Each row is a point. Each copy is the shape, with its points in the same order, stretched, turned, moved and blurred by noise. Say if it was mirrored as well.

Shape (9 x 3):
0.05	-0.08	0.28
-0.14	0.08	-0.90
-0.22	-0.05	-1.25
-0.20	0.17	-0.09
-0.19	-0.01	0.04
-0.17	0.19	0.34
-0.35	-0.22	0.34
-0.11	-0.29	0.29
0.21	-0.15	0.28
Copy 1:
0.12	-0.29	-0.16
-0.16	0.32	0.72
-0.23	0.37	1.06
0.08	0.11	0.10
0.18	0.00	0.10
0.27	0.04	-0.25
0.51	-0.11	0.05
0.30	-0.29	0.04
0.12	-0.53	-0.15
Copy 1 is: only turned
Copy 2:
0.11	-0.03	-0.16
-0.19	-0.33	1.37
-0.32	-0.25	1.84
0.24	-0.14	0.32
0.20	0.00	0.16
0.40	-0.07	-0.19
0.43	0.35	-0.19
0.18	0.24	-0.19
-0.12	-0.03	-0.21
Copy 2 is: mirrored
Copy 3:
-0.23	0.13	0.29
0.85	0.31	-0.73
1.13	0.64	-1.00
0.06	-0.02	-0.27
-0.13	0.15	-0.09
-0.32	-0.18	0.05
-0.49	0.20	0.02
-0.36	0.38	0.18
-0.17	0.16	0.40
Copy 3 is: mirrored
Copy 4:
-0.24	-0.31	-0.21
0.18	0.74	0.10
0.16	1.16	0.07
0.16	-0.11	-0.08
0.02	0.07	-0.20
0.16	-0.29	-0.20
0.02	-0.22	-0.52
-0.13	-0.08	-0.38
-0.25	-0.17	-0.09
Copy 4 is: mirrored

Shape (9 x 4):
0.13	-0.27	0.00	0.45
-0.30	0.09	-0.05	-0.28
-0.80	-0.27	-0.44	-0.45
0.33	0.22	0.18	0.35
-0.05	0.39	-0.19	0.70
-0.24	0.29	0.65	-0.19
0.19	-0.40	0.03	-0.06
0.17	0.13	0.44	0.07
0.33	-0.15	0.64	0.48
Copy 1 (9 x 4):
-0.22	0.22	-0.04	-0.38
-0.23	-0.07	0.34	0.10
-0.24	-0.18	0.92	-0.07
-0.23	0.15	-0.38	-0.03
-0.71	0.33	-0.09	-0.25
-0.22	-0.50	-0.09	0.19
0.09	0.10	0.11	-0.11
-0.13	-0.11	-0.23	0.00
-0.10	-0.07	-0.48	-0.25
Copy 1 is: only turned
Copy 2, 9 rows:
-0.06	0.18	0.62	-0.09
-0.01	-0.24	-0.13	0.40
0.45	-0.88	0.18	1.23
-0.27	0.48	0.05	-0.64
0.25	0.57	0.02	-0.46
-0.20	0.64	-0.27	0.28
-0.33	-0.28	0.59	0.06
-0.34	0.54	0.05	-0.23
-0.41	0.90	0.52	-0.48
Copy 2 is: only turned
Copy 3, 9 rows:
0.05	-0.48	0.31	-0.01
-0.27	0.33	-0.09	0.31
-0.52	-0.13	-0.03	1.18
0.11	0.17	0.02	-0.58
0.26	-0.18	-0.26	-0.52
0.20	0.84	-0.01	-0.08
-0.30	-0.17	0.41	0.28
0.11	0.43	0.13	-0.33
0.40	0.02	0.46	-0.43
Copy 3 is: only turned
Copy 4 (9 x 4):
0.40	0.49	0.42	0.27
-0.25	-0.56	0.01	0.05
-0.49	-1.08	0.81	0.47
0.48	0.48	-0.19	-0.14
1.09	0.03	0.26	0.21
-0.04	-0.23	-1.02	0.17
-0.26	0.37	0.30	0.05
0.07	0.29	-0.54	-0.05
0.42	0.95	-0.52	0.27
Copy 4 is: only turned

Shape, 12 rows:
-0.27	-0.13	-0.23	-0.43	-0.21	0.49	-0.50	-0.16
0.62	0.05	-0.20	-0.34	-0.10	0.02	-0.23	-0.29
0.01	-0.32	-0.13	-0.46	-0.32	0.53	-0.05	-0.01
0.59	0.37	-0.23	0.28	0.45	0.21	-0.16	0.35
-0.38	-0.67	-0.08	0.13	0.22	-0.62	-0.66	0.09
0.41	0.19	0.14	-0.18	0.03	-0.27	-0.06	0.22
-0.34	-0.72	0.09	0.49	0.46	-0.73	-1.03	-0.29
0.10	-0.64	-0.27	0.37	-0.36	-0.22	-0.55	0.15
0.29	-0.06	0.13	-0.12	0.00	0.56	0.04	0.13
0.01	0.02	-0.30	0.06	-0.04	0.38	0.39	-0.22
-0.04	0.02	0.24	0.12	-0.31	0.61	-0.13	-0.19
-0.39	-0.24	-0.21	0.33	-0.34	-0.46	-0.73	0.09
Copy 1:
0.40	0.12	0.46	0.16	-0.43	-0.43	-0.33	-0.72
-0.02	-0.26	0.35	0.02	0.14	-0.36	-0.84	0.41
-0.08	0.32	0.50	-0.04	-0.03	-0.43	-0.54	-0.65
-0.11	-0.15	0.93	-0.70	0.38	0.32	-0.20	0.60
0.22	-0.56	-0.76	-0.03	-0.98	0.80	-0.29	-0.44
-0.07	-0.33	0.07	-0.29	0.40	-0.02	-0.31	0.27
0.32	-0.88	-0.88	0.14	-1.34	1.10	-0.11	-0.37
0.00	-0.05	0.04	0.12	-0.28	0.87	-0.72	-0.49
-0.29	0.13	0.73	-0.22	0.24	-0.20	-0.20	-0.34
-0.36	0.62	0.50	0.18	0.36	-0.06	0.01	0.18
-0.15	0.20	0.81	0.23	0.15	0.00	0.16	-0.56
0.56	-0.19	-0.34	0.36	-0.42	0.98	-0.22	-0.58
Copy 1 is: only turned
Copy 2 (12 x 8):
-0.22	0.06	-0.09	-0.43	0.37	0.63	-0.29	-0.22
-0.42	-0.53	-0.15	0.05	0.47	-0.07	0.26	-0.26
-0.59	-0.12	0.03	-0.32	0.27	0.38	0.14	0.29
0.60	-0.38	0.18	0.21	0.55	0.07	0.58	0.00
-0.13	0.63	0.34	0.43	-0.51	-0.20	-0.22	-0.38
0.00	0.02	0.15	-0.05	0.02	-0.48	0.69	-0.31
0.19	0.73	-0.14	0.96	-0.32	-0.46	-0.56	-0.48
-0.14	0.07	0.39	0.36	0.08	-0.25	-0.47	0.10
-0.04	-0.08	-0.16	-0.05	0.46	0.10	0.52	0.43
-0.24	-0.67	-0.37	-0.22	-0.20	0.16	-0.04	0.35
0.17	0.01	-0.56	-0.17	0.39	-0.12	-0.18	0.31
0.25	0.45	0.31	-0.02	-0.31	-0.28	-0.78	-0.56
Copy 2 is: mirrored
Copy 3 (12 x 8):
-0.81	0.20	-0.15	-0.10	-0.13	0.03	-0.36	0.06
-0.43	-0.04	0.13	0.12	-0.03	0.45	0.64	-0.17
-0.48	0.01	0.30	0.11	0.17	0.16	-0.27	0.17
-0.06	-0.05	-0.04	0.39	-0.77	0.16	0.51	-0.22
-0.01	0.85	-0.65	-0.40	-0.55	0.61	0.02	-0.15
0.07	-0.30	-0.07	0.19	-0.08	0.44	0.36	-0.17
-0.04	1.04	-0.77	-0.77	-1.10	0.74	0.25	-0.35
-0.27	0.87	-0.16	-0.32	-0.20	0.64	-0.03	-0.60
-0.18	-0.26	0.37	0.19	-0.19	0.09	0.03	0.17
0.01	0.05	0.25	0.16	0.14	-0.33	0.35	0.15
-0.33	-0.20	0.29	-0.31	-0.10	-0.11	-0.31	0.02
-0.29	0.67	-0.62	-0.53	-0.23	0.35	-0.27	-0.68
Copy 3 is: only turned
Copy 4:
0.55	0.28	0.12	0.54	-0.21	-0.01	-0.25	0.06
0.17	0.26	-0.14	0.33	-0.26	0.71	-0.06	0.67
0.37	0.15	-0.05	0.26	0.27	0.25	-0.25	0.21
-0.03	-0.26	-0.40	-0.63	-0.80	0.04	0.12	0.14
-0.10	0.64	-0.22	0.55	-0.88	-0.30	0.48	-0.84
-0.21	-0.10	0.08	-0.04	-0.24	0.50	0.25	0.04
-0.18	1.06	-0.20	0.56	-1.20	-0.43	0.72	-0.66
0.27	0.90	-0.25	0.13	-0.44	0.13	0.01	-0.37
0.14	-0.05	-0.06	-0.24	0.18	0.12	-0.02	0.35
-0.11	-0.01	-0.09	-0.05	0.08	-0.01	-0.50	0.44
0.34	0.36	0.43	-0.05	0.29	0.02	-0.24	0.46
0.23	0.84	0.30	0.47	-0.79	-0.07	0.00	-0.67
Copy 4 is: mirrored

Shape:
0.04	-0.42	0.16	0.83	0.29	0.17	0.30	-0.02	-0.19	-0.34	-0.44
0.17	-0.38	-0.15	-0.22	-0.67	0.58	-0.39	0.18	0.26	0.29	-0.44
-0.16	0.36	-0.41	0.22	0.00	0.06	0.20	0.29	0.04	-0.38	-0.36
0.08	-0.53	0.05	-0.18	-0.67	0.15	-0.19	0.02	0.47	0.21	-0.24
-0.59	0.46	-0.74	0.59	-0.18	0.11	0.35	-0.28	-0.11	0.13	-0.18
0.02	-0.11	0.21	0.04	-0.41	-0.14	0.50	-0.11	-0.52	-0.07	0.32
0.13	-0.15	0.05	0.18	0.07	0.39	0.43	-0.16	-0.34	0.03	0.53
-0.27	-0.28	0.28	-0.40	-0.60	-0.20	-0.30	-0.07	0.40	0.44	0.27
-0.22	0.27	-0.36	-0.26	-0.53	-0.23	-0.46	0.20	0.02	0.44	0.58
-0.46	-0.23	-0.18	0.30	0.31	0.48	0.25	0.09	0.17	-0.27	-0.24
0.41	-0.15	0.47	-0.29	-0.39	0.37	-0.45	-0.48	0.45	0.05	-0.35
0.01	0.16	0.10	-0.11	-0.57	-0.21	-0.28	0.41	0.25	1.09	0.48
0.34	-0.41	-0.19	-0.35	-0.39	-0.21	-0.54	-0.16	0.32	0.46	0.15
-0.23	0.07	-0.20	-0.05	0.27	0.04	0.53	-0.03	-0.21	0.16	-0.39
0.33	0.15	0.01	0.05	-0.38	-0.02	0.62	-0.21	0.29	-0.07	0.48
-0.11	-0.18	0.37	0.46	0.11	0.55	0.14	-0.01	-0.25	-0.38	-0.40
Copy 1 (16 x 11):
-0.37	0.71	-0.60	0.57	-0.02	-0.05	0.32	-0.59	0.31	0.68	-0.31
-0.94	-0.47	0.38	0.47	0.59	-0.14	-0.03	0.58	0.11	0.35	0.76
-0.02	0.41	0.30	0.64	0.16	0.04	0.58	0.23	-0.63	0.09	-0.18
-0.61	-0.17	0.06	0.38	0.61	0.14	-0.05	0.52	0.26	0.26	0.97
-0.27	0.47	-0.18	0.91	0.07	-0.24	-0.11	-0.09	-1.07	-0.76	0.02
0.41	0.11	-0.84	0.33	-0.18	-0.59	0.03	0.34	0.14	-0.04	0.25
0.26	0.07	-0.35	0.37	-0.45	-0.65	0.06	-0.43	0.47	-0.06	0.23
0.07	-0.43	-0.11	0.13	0.60	0.48	-0.45	0.54	0.04	-0.24	1.06
0.38	-0.32	0.55	0.40	0.23	0.27	-0.72	0.76	-0.68	-0.39	0.88
-0.22	0.06	-0.09	0.93	0.08	0.20	0.54	-0.54	0.13	0.07	-0.08
-0.99	-0.26	0.09	-0.50	0.27	0.12	0.06	0.32	0.35	0.38	0.67
0.44	-0.06	0.39	-0.10	0.99	-0.11	-0.94	0.42	-0.44	-0.27	1.14
-0.41	0.09	0.52	0.14	0.29	0.38	-0.54	0.68	0.36	-0.11	1.10
0.01	0.47	-0.26	0.45	0.29	-0.29	0.39	0.04	0.09	-0.54	-0.28
0.33	0.47	-0.13	0.01	-0.08	-0.56	0.35	0.04	0.08	-0.18	0.68
-0.43	-0.07	-0.58	0.36	-0.05	-0.19	0.43	-0.42	0.17	0.67	-0.34
Copy 1 is: mirrored
Copy 2, 16 rows:
1.12	-0.84	0.23	-0.06	0.56	0.23	-0.01	-0.28	0.01	-0.29	0.30
0.02	-0.36	-0.28	0.41	0.12	-0.36	-0.53	0.88	-0.32	0.36	-0.39
0.29	-0.48	-0.08	0.44	-0.01	0.45	0.17	0.11	0.33	-0.33	-0.08
0.21	-0.25	-0.30	0.32	-0.04	-0.56	-0.25	0.55	-0.33	0.47	-0.51
0.34	-0.06	-0.32	0.56	0.06	1.13	-0.50	-0.43	-0.08	-0.40	-0.05
0.51	0.48	0.34	-0.02	0.39	-0.04	0.17	-0.14	-0.45	-0.11	-0.34
0.48	0.65	0.28	-0.26	0.48	0.09	-0.23	-0.33	0.02	0.10	-0.10
-0.08	0.22	-0.28	0.10	-0.31	-0.40	-0.16	0.46	-0.65	0.84	-0.35
-0.30	0.58	-0.10	0.49	0.05	0.39	-0.12	0.58	-0.29	0.92	-0.36
0.84	-0.49	-0.15	0.00	-0.30	0.39	-0.33	0.04	0.19	-0.14	0.12
-0.55	-0.33	0.05	0.05	0.07	-0.88	-0.22	0.04	-0.30	0.20	-0.09
-0.25	0.53	-0.61	0.06	0.40	0.11	0.01	0.73	-0.64	1.04	-0.49
-0.35	0.28	-0.12	0.64	0.02	-0.58	-0.18	0.42	-0.23	0.90	0.08
0.23	0.08	-0.28	0.19	-0.14	0.18	-0.02	-0.17	-0.22	-0.57	0.51
0.01	0.66	-0.07	0.10	0.23	-0.22	0.32	-0.51	0.30	-0.07	-0.55
0.79	-0.74	0.35	-0.41	0.38	0.12	-0.16	0.03	-0.20	-0.28	0.01
Copy 2 is: only turned
